Each point is reached from the start by the listed moves, each made 0, 1 or 2 times, or once backwards (-1), plus a little noise. Say if it took an odd or an even number of moves. Then give how often each move was made.

Moves:
(1): [ 2.9 -3.8]
(2): [3.6 4.2]
Start: [-1.8 -1.8]
Points:
[ 1.0 -5.5] -> odd (1, 0)
[-1.8 -1.8] -> even (0, 0)
[8.1 2.8] -> odd (1, 2)

Moves:
(1): [ 4.2 -1.4 -0.1  2.2 -0.8 -1.7 -1.3 -1.6 -2.4 -2.8]
(2): [-1.2 -2.4  4.0  0.4  2.4 -1.1 -3.2 -0.6 -2.8 -1.4]
(3): [-1.7  2.2  2.2 -0.1 -1.1  0.8  0.0 -0.2  1.0  1.9]
(4): [-0.1  0.2  2.3 -1.2 -1.2 -3.2  0.8  0.8 -0.2  0.8]
(5): [-1.7  0.8  0.1  0.1 -1.7 -1.0  0.0 -0.6 -0.4  1.0]
(6): [-1.1  0.0  1.0 -0.9 -0.2 -0.9 -2.9  1.0 -0.2 -0.4]
(7): [ 0.8  1.2 -0.4  0.4  1.1 -1.8 -1.2 -1.7 -2.0  0.6]
(8): [-0.4 -0.3  1.0 -0.9 -0.9  0.6 -0.4 -0.8  1.0  1.8]
(9): [-0.4  1.2  1.4 -5.4  0.0 -0.2  2.0 -0.2  1.0 -3.6]
Start: [ 2.7  1.0  0.6  0.7 -1.7  1.9 -1.5  1.3  0.7  0.7]
Points:
[ 11.5  -4.3   7.2   7.7   0.1  -7.7 -14.7  -5.1  -9.5   1.6] -> odd (2, 1, 0, 1, -1, 1, 2, 2, -1)
[-5.7  2.5 -1.1 -5.6 -8.7  3.2 -2.5  4.6  8.0  7.3] -> even (-1, -1, -1, 0, 2, 2, -1, 2, 0)
[-2.7  1.1  5.6 -8.3  7.6 -1.6 -5.6 -2.2 -6.8 -8.8] -> odd (-1, 2, -1, -1, 1, 0, 2, -1, 2)
[ -6.9   5.2  11.6  -8.8   1.0   5.8 -10.0   0.2   3.7   3.8] -> even (-1, 1, 2, -1, -1, 2, 1, 2, 1)
